Every row gives one point. Each copy is the shape, with its points in the same order, stretched, turned, moved and blurred by noise. Some copies are also mirrored. Which?

Shape (7 x 2):
[[-49 -15]
 [-33  54]
 [ 35  18]
 [ 26  23]
 [ 26   5]
 [-30 -24]
 [-60 -12]]
Copy 1, 7 rows:
[[-49 -22]
 [  3 -55]
 [ 18   1]
 [ 17  -3]
 [  8   6]
 [-46  -3]
 [-54 -25]]
Copy 1 is: mirrored
Copy 2:
[[-43  -2]
 [-32  56]
 [ 38  24]
 [ 31  28]
 [ 31  11]
 [-24 -11]
 [-57   0]]
Copy 2 is: only turned

Shape (9 x 3):
[[ -2  13  22]
 [  1 -10 -11]
 [ 39   7  42]
 [ 12   3   5]
 [  5 -17 -33]
 [  2 -23  -8]
 [ -8  55  11]
 [ 24   6  -3]
 [-47  -8 -26]]
Copy 1 (9 x 3):
[[-21  17   7]
 [ 28   1 -11]
 [-39 -30  33]
 [ -4  -4 -11]
 [ 45 -13 -30]
 [ 41  -5  -2]
 [-60  39 -31]
 [ -5 -21 -13]
 [ 47  58 -27]]
Copy 1 is: mirrored
Copy 2:
[[-30 -18 -19]
 [  1  -4 -22]
 [-22 -57  -3]
 [-12 -19 -13]
 [ 20   2 -17]
 [  8 -12 -27]
 [-44  -3   7]
 [ -6 -20  -3]
 [-10  31 -39]]
Copy 2 is: only turned

Shape:
[[ 13  14 -19 -13]
 [-12 -18   4 -20]
 [-18 -12 -28   5]
 [ -4  -1  -5  31]
 [ 15 -10 -38   1]
 [ 11   5  19  28]
 [ 13 -12 -60  18]
 [-30  41  -1 -12]]
Copy 1:
[[ -6 -14 -11 -22]
 [ 23 -20  -4  13]
 [-20 -12   1  31]
 [-21  19  19  22]
 [-23   1 -24   6]
 [  2  28  20   1]
 [-51  10 -24  22]
 [ -3 -40  30 -22]]
Copy 1 is: only turned
Copy 2:
[[  8  24 -17  -6]
 [  1 -24 -11 -21]
 [ 23  -5 -30   8]
 [  0  -7  -3  30]
 [ 35  21 -19   2]
 [-16 -11   9  25]
 [ 58  29 -22  18]
 [-32  -2 -41  12]]
Copy 2 is: only turned
Copy 3, 8 rows:
[[  2  19   5 -36]
 [  9  -8  26 -11]
 [-14  -3  32 -24]
 [-30  15  19   0]
 [-20  -1   9 -43]
 [-24  17   0  14]
 [-41  -1  14 -54]
 [ 12  43  35  -7]]
Copy 3 is: only turned

Shape:
[[ -3  17  15  -7]
 [-23  10 -15  18]
 [ 15 -21   3 -13]
 [-26 -39 -15  17]
 [-30  -8  16   6]
 [ 29 -15  33  -2]
 [ 15  -9  13 -26]]
Copy 1, 7 rows:
[[-10  -4  12 -13]
 [ -9  17 -25  -2]
 [ 28   1  15   5]
 [ 29  14 -36  22]
 [  3  -7 -23  -3]
 [ 10 -25  26  10]
 [ 19   1  23 -10]]
Copy 1 is: only turned
Copy 2:
[[ -7  13   4  18]
 [ 24   1  25  22]
 [ -2 -17  -5  -7]
 [ 13 -44  28  -1]
 [-14 -19  23  20]
 [-18  -2   3 -26]
 [-12  -5 -13   5]]
Copy 2 is: only turned
Copy 3:
[[ 15  13  22  -9]
 [ -3  17  10  37]
 [ -8 -21  -8 -21]
 [-36 -34   5  28]
 [-17 -17  37  14]
 [ 18 -28   9 -23]
 [  0 -11   0 -34]]
Copy 3 is: only turned
Copy 4 (7 x 4):
[[ 15 -13  13  -7]
 [ 15 -14 -22  30]
 [-21   9  15  -6]
 [-18  20  -6  60]
 [ 11   6  18  42]
 [-10  32  37 -27]
 [-13  -2  23 -19]]
Copy 4 is: mirrored

Shape (12 x 6):
[[  2 -13  -5   3 -13  -6]
 [  4  -6  -6   1   3 -11]
 [ -7  -6  -8   1  55  38]
 [ -2  -2   7  15 -16  -2]
 [ -3 -23  23   9  -3  -1]
 [  5 -15   0  17  22  -8]
 [ -8  -8 -14  15  -6   6]
 [  5   1  10  17 -13 -13]
 [ -1  -7  -9  17 -13   8]
 [  1  -5   5 -32  -7  -7]
 [-17  -5   0   3  -8 -13]
 [  3  -9 -12   9 -13 -12]]
Copy 1 (12 x 6):
[[ 15 -10   9   3   4   5]
 [  5   2  10  -1  -4   2]
 [ -4  47 -30 -14  22  12]
 [  3 -16   9   6  14   9]
 [ 14  -8  13 -13  15  28]
 [ -1  19  14  -2   0  19]
 [  4  -4  -5  14  11  10]
 [ -3 -14  21   4   9   7]
 [  8  -9   1  16  20   8]
 [ 21 -10  -1 -24  -7 -10]
 [ -2 -16  -1  -1  -9  13]
 [  8 -10  13  12  -2   3]]
Copy 1 is: mirrored
Copy 2 (12 x 6):
[[  5 -11   5   0  12   2]
 [ -6   0   7  -8   3  -5]
 [-60   3 -38 -31 -17  -3]
 [  8  -3 -11  12  18   6]
 [  2 -18 -18  11  20 -24]
 [-25   4 -12 -16  15 -18]
 [-14  -4  -8   2  14  17]
 [ 12   3  -7   7  19  -1]
 [ -3  -9 -12   0  19  19]
 [ 14 -14  19   2 -21 -11]
 [ -7   3   8  22   5  -1]
 [  2  -4   9  -2  15   7]]
Copy 2 is: mirrored

Shape, 11 rows:
[[-20  11   5  12  19  -6  21  14]
 [-25 -26   3   2   6  11   2 -25]
 [-27  19 -16 -14  35  12 -13  -4]
 [  2  16 -21 -18 -10  16  21  -4]
 [ 15  20   1 -14  -6   5  15  15]
 [-21  -1  12 -17  -1  19 -19  -4]
 [-23   6   3   5  26 -29 -18  -9]
 [-25 -11  26  -4  -3 -12 -18  -5]
 [ 20 -16  -4   7  30   5  -7 -19]
 [-22 -24  18   8  -7 -33 -23  25]
 [  0  14  -2  27   7 -16 -10   8]]
Copy 1 (11 x 8):
[[ 20  15  -5   8   8   7   3   9]
 [ -4 -10  20  24 -16   1 -14  -2]
 [ 23  15  21  17  31  10  -9  13]
 [ -5 -11   7 -13   3  25 -10  18]
 [-15   5  -8  -9  11  10   5  23]
 [ -9  -6   7  23  18 -10  -7  32]
 [ 20   7  10  13  14 -13   5 -11]
 [-11  -8  -6  23   6 -30   7  17]
 [ -1  26  32  11  -9  14   0 -27]
 [-19  13 -24  20  17 -36   1  -4]
 [  8  24   9  -7   5  -9   8  -6]]
Copy 1 is: mirrored
Copy 2, 11 rows:
[[  4  16  -3  21 -14  -6 -30  13]
 [  5   8  14   4  13  28 -39  -8]
 [  2  42 -26  -8   7  27  -3  19]
 [-18  19  -6  41   2  14  25   5]
 [  3  -9  -6  40   1 -10  32   6]
 [ 19  29   3   4  27   6   7  -6]
 [ -3   3 -29 -13  10  -7 -34   7]
 [ 13   5   3   3  32 -17 -25  -8]
 [  7 -36 -12  -6  -8  36  -9   4]
 [ 20 -16  23 -14  39 -41 -21   5]
 [ -4 -13 -12  -6 -13 -25 -14  -3]]
Copy 2 is: only turned
Copy 3 (11 x 8):
[[  7 -17 -17  26 -13  10  -4  32]
 [ 22  13  26   6  19  19 -18  10]
 [-14  27   6   5  -5   7  -1  30]
 [-18 -12  -1 -39 -15  10   3   2]
 [-14 -19  -8 -17 -32  -8  20   0]
 [ -8   3  32  -2  10  -7   0  17]
 [  0  14  15  37  10  17  21  10]
 [  2  -7  37  28  16   5  12  10]
 [ 30  44  -4   8 -16   1   3 -19]
 [-10 -25  23  60  13   9   4 -12]
 [ -5  -7 -22  22   4   1  11   1]]
Copy 3 is: mirrored
Copy 4:
[[  4  11  22   6 -10  20  -2  24]
 [  6 -10   7  12 -17 -43 -20  29]
 [ -9  -3   3  25 -18  12 -26   0]
 [ 26   2  -3  35  11   2  16 -27]
 [ 31   1  10  12  17  20  14 -32]
 [ 12 -22 -12   6  -5 -12 -22  -6]
 [-30 -15  19   6  -9  -2 -29  20]
 [  0 -26   4  -7   1 -19 -25  18]
 [ -1   7  32  -4 -18 -23 -22  -4]
 [-10   2  11 -24  15  -6 -31  39]
 [-29  -2  15 -14 -16  14  -2   5]]
Copy 4 is: only turned

Shape:
[[-30 -36  39 -18 -23  -8  -6  11]
 [ 25 -23  35  21 -29   7 -36 -17]
 [ 19  14 -18  -9  11   9  -4  39]
 [ -4 -27  21 -28 -11 -42  -3  25]
 [ 35   9   9 -14  33  24  15  18]
 [ -6 -29   4  12  15  -7 -14  11]
 [ 20  15 -13   0  16  22   2 -31]
 [ 27  11 -21  -6   7  18  34   8]
 [ 20  18 -30 -44  31  21   6  18]
 [ 17  23  -6 -19  32 -13   9  26]
 [ 26 -43   8   3  -6   7 -13 -18]]
Copy 1 (11 x 8):
[[-25  23   5 -19 -32 -36  23 -43]
 [-17  -3   6 -39  33 -23  27  -8]
 [ -2  29 -32   6   5  27  -2 -11]
 [-12  27   4 -19 -23 -27 -12 -60]
 [-22  24  -6  28  15  42 -10  31]
 [  3  21 -13  -9  -8 -27   1 -11]
 [  8  -8  13   7  14  38   5  54]
 [  3   4   1  37  17  44   3  24]
 [  2  41  -9  17  -9  57  -9  18]
 [ -9  17 -16  16  -4  32 -31   6]
 [  3  17  21 -19  21 -18  15  -2]]
Copy 1 is: mirrored
Copy 2 (11 x 8):
[[ -1  13  15 -23  -1  13 -49 -39]
 [-38  10  15  20  23  45   7 -23]
 [ 19   5 -14  -8 -26  14  35  22]
 [ 22   0  10 -41   1   9 -19 -36]
 [-15 -35 -29   4  -5   9   5  29]
 [ 17   2   3  -4  13  31 -35 -12]
 [-24   1 -16  36  19  -1   6   6]
 [-21   2 -42   3  -3  -8  21  30]
 [ 13 -23 -32   9 -19  -1  18  -1]
 [ 26 -22 -13 -22 -15  -6  16  24]
 [-34   0 -16  26  33  41 -17 -32]]
Copy 2 is: mirrored
Copy 3, 11 rows:
[[ 13  -7   9  22 -14  -3  41  32]
 [-17  -3 -59  31  11   1   7   3]
 [-14  38  18 -17  21 -11 -11   0]
 [ 11 -12  13   2  21   5  30  15]
 [-13  45  23   6   7   3 -11 -31]
 [-18  -1  -3   8   0  20   7  21]
 [ -5  19 -23  -5  -9   3 -30 -31]
 [ 12  42  10  -4  14  -5 -46 -27]
 [  5  49  35 -35   3  -3  -5 -24]
 [-11  18  30 -15  13  -5  -7 -19]
 [  2  10 -38  18  11  27  -4  -4]]
Copy 3 is: mirrored

Shape (15 x 9):
[[-24 -33  34  -9  36 -20   7 -19 -16]
 [  0  18 -10 -19  14   6  -4  10   0]
 [-12 -33  19 -22 -23 -15  18  -7   8]
 [ -5 -34  -1   8  19 -22   2  19   1]
 [ 15  -8 -13  16   1  -2  -5 -13  -4]
 [ 10  15   2 -32   4 -14  18 -19 -15]
 [-28 -32  -9  22  13  24  39  -3 -22]
 [ 13   8  21  -9  20  13 -10   5  -6]
 [-39  -1  -7  12 -20  21  -3  17  11]
 [  4   2  14 -23  -7  10  25 -17 -16]
 [-10 -22  -9 -35  34  22  -4  19  -6]
 [ 15  10  -6  -2  12   8  16 -34   6]
 [  6 -15 -12  10   2   9   1   6  17]
 [ -9  16  -6  20  11 -22  30  -3   8]
 [ 10  11  20  -8  11 -16   5 -27  12]]
Copy 1:
[[-33 -11  52 -21  -1 -17  31 -16  -5]
 [ 17  -4   7  -3  -5   1 -22  -9   7]
 [ -7 -48 -13 -22  -9 -19  17   6  30]
 [-28  -6  16 -16 -43 -18 -23   0  -4]
 [ -8  -6  -6 -23   0  15  -5  11 -11]
 [ 12 -50  17   1  36  18   9 -17   3]
 [-28  26 -44 -11  -5   2  12 -20  28]
 [  6  11  21  -4 -12 -12   6 -12 -20]
 [  5  27 -46   1 -32 -18  -7  18  44]
 [ 10 -29 -13  -4  27   7  29 -18  14]
 [ 13   6  18 -32 -37  -6 -24 -34  22]
 [ -1 -19  -7 -32  49  13   0  -1 -10]
 [ -7   2 -25 -29 -18 -11 -24   8   3]
 [-26 -11 -10  11  27 -11 -17   9  -4]
 [ -7 -33  25 -17  39 -10   9   9 -19]]
Copy 1 is: only turned
Copy 2:
[[-38  -4  -5 -48  15   6  -2 -18  60]
 [ 10 -17  -4  14  17   0  26   6  -2]
 [-35 -26  19  -2   0  20 -17 -18  12]
 [-43  -1 -13 -10  13  -1   0 -47  11]
 [ 15  17  -4 -19  -2  -4  -4 -27  -7]
 [ 10  -2  21 -22  19  12   7  28  -2]
 [  2 -16  28 -30  -5   6  59 -33  24]
 [  2 -12 -30  -9   0  -8   5   7  -6]
 [ -7 -36   3  54 -17   3  36 -27  17]
 [ 13 -19  20 -21  -2  13  17  22  -5]
 [  8 -30  -7  -5  37  12  34 -14  11]
 [ 30  -1  18 -34   8 -14   6   1  14]
 [ -2 -13  -4   4   2 -11   5 -37  -3]
 [-25  -3  20  -1   4 -21  26 -13  23]
 [ -9  -4   1 -23   6 -14 -18   5  23]]
Copy 2 is: mirrored

Shape:
[[  3  14 -47  19   4   4  -7  10 -23  10   0]
 [ -9   9  18 -13 -36  18  10   8  10  27  -8]
 [ -9 -27   6  54  30  20 -12  16 -10  11  21]
 [  6 -29 -13   7  33   5 -30   9 -17   4  -5]
 [ 13  -7  15   7 -39  -4   6   3  -3   1 -14]
 [-19   9 -18   2  22 -30  11  -3 -18  -5   5]
 [  4  15  21 -20 -16  16  -5  -9   2  -3 -20]
 [ 15  24 -29   0  13  -7  17  14  -3 -19  13]
 [  3  13 -20  11  16 -16  36  -6  -6  10 -14]
 [  4 -50  -5  14  34  13  -7 -17 -17  16  37]
 [ -5  20 -10  19  -4 -14  -1   2 -21   8  20]
 [-21 -39 -21  28  16  24 -12  -4 -11 -12  13]
 [ 12  40 -44  14  12 -21  -4 -23   5  -9  -9]
 [ -6  13  13 -13 -41 -11   6  14  34  19  -7]
 [  9   1   3   1 -34  -3  -3  11  12   5 -17]]
Copy 1:
[[ -8   7 -28  29   7   9  18  23 -22  -3   3]
 [-16   0  19  -5  27 -32  -3  26   6   8  -3]
 [ 18  32 -47 -17   4 -23  -5 -24 -18 -10 -11]
 [  0  17 -35  -2 -28  -6  12 -28  -4  -6  14]
 [ -7  28  36   3  13 -12  11  -2  -5   2  -9]
 [ 17 -29   5  15  -8  18   1  12  -7   2 -25]
 [-17  10  20   0  10  -9  -7  -4  26  -3   8]
 [  4  -8   8  -1   7  44  20  18 -11   1  -5]
 [ 35 -11  18  17   6  13   6  29   1   7  -8]
 [ 24  -5 -32 -15  -1 -11   5 -41 -30  -9  12]
 [ -6  -4  -6  17  14  10  -3  16 -26  12  -8]
 [ 10   6 -35   0   1 -12  21 -24 -18 -41 -22]
 [  7   8  12  19   0  39  -3  39  -9 -20  12]
 [-16   4  43 -17  13 -20  -2  44  -6   1 -13]
 [-17  27  29  -1   7 -13  10  14  -2  -2  -4]]
Copy 1 is: mirrored
Copy 2:
[[ -6   0  12 -18  24  20  -3 -16 -22   8  -2]
 [ 11  31  -6  20 -45  -8  13 -19  -8 -16 -31]
 [-21   1  35 -14  23  48  -2  44   8 -25 -22]
 [ -6   1  16 -34  42  22  -5  21  22  -5 -23]
 [  2  27 -12  18 -28 -13  48  -6  -2  -5  -5]
 [-30  -3  20   4  12  11 -26 -12  14  -7   8]
 [ 28  10 -13  24 -23   4  18 -25   4   2 -17]
 [-12 -32  -2   7   4   6 -16 -20 -11   4 -14]
 [-29  20 -11  24   7   1  -2 -10 -14  -2  -4]
 [ -9  -7  46  -8  37  27 -22  58  16 -22 -10]
 [-11  -9  20   3  -4  15  -8 -16 -10 -14  10]
 [ -8  -3  51 -23  27  50 -12  39  18  19  -5]
 [ -4  -9 -28  -5  16   8 -18 -23 -20   8  20]
 [ -7  17 -24   3 -55 -27   8 -21   2 -25 -25]
 [  3  17 -17  -1 -28 -14  31 -14  -2  -7 -18]]
Copy 2 is: mirrored
Copy 3, 15 rows:
[[ 42  -6 -43  20  -7 -10 -13  33  -6  32   3]
 [ 31  18  13   1   4   6  10  15  16 -43 -27]
 [ 17 -28 -37 -15 -45 -21   6 -41  38  25   3]
 [ -8   7 -14   2 -23  -4   7  -9  40  49  13]
 [  7 -13  25  13  21   2 -14   8  33 -33 -28]
 [ 34 -15 -28 -12  15  32  -7   1  -6  33  29]
 [ -5  28   1  -5  18   0   2  -3  12 -31 -12]
 [ 18  -8 -18  -5   4   5  11  16 -36  18  30]
 [ 36 -25 -13 -38  12   1 -24  25 -16  21  -2]
 [-11 -20 -23 -23 -60  22 -12  -9  35  28  14]
 [ 45  -8 -32  12  -2  10 -21   0  -8   4  15]
 [ -3 -31 -49   9 -25   9  16 -16  41  22  -9]
 [ 27 -10 -37  19   7  -4 -24  11 -53  29  -8]
 [ 33  13  40  21  12  14  22   4   1 -39 -30]
 [ 15   1  26  22  16  -2   6   6  20 -22 -29]]
Copy 3 is: only turned
